Each point is reached from the start by the listed moves, each made 0, 1 or 2 times, or once backwards (-1), plus a little noise. Is the number of moves made odd or even? Then give how often each move was made.

Moves:
(1): 22 -4 49 7 1 -21
(2): 21 49 12 13 10 35
(3): -45 0 8 23 35 9
Start: 15 2 -8 -33 24 -2
Points:
-74 1 6 11 95 16 -> even (0, 0, 2)
80 52 -5 -47 -3 25 -> even (0, 1, -1)
-58 10 -50 -15 55 31 -> even (-1, 0, 1)

Moves:
(1): 27 -11 -16 -9 16 10 1 7 -20 1
(2): -5 16 -15 2 11 11 34 13 9 -5
(3): 13 4 25 5 23 13 8 4 13 -3
(4): 0 15 7 1 -13 9 -3 12 -11 -6
(5): -2 3 -4 6 4 -19 -1 11 11 19
(6): -21 16 -10 -12 19 4 -10 -3 -7 -8
(7): -7 -11 -10 16 15 5 0 0 -7 2
(8): -4 -14 4 -5 6 -7 9 20 13 -7
(9): 16 -1 -3 12 7 17 -33 4 23 -28
Start: 7 -6 13 3 -22 5 -3 10 8 5
Points:
-40 45 -29 17 -43 12 47 7 21 3 -> odd (-1, 2, -1, 0, 0, 0, 0, -1, 0)
23 66 1 33 -95 75 -14 33 47 -77 -> even (-1, 2, -1, 2, -1, -1, -1, -1, 2)
84 -3 33 55 44 61 19 69 47 -10 -> odd (1, 1, 2, 1, 1, -1, 1, 0, 1)
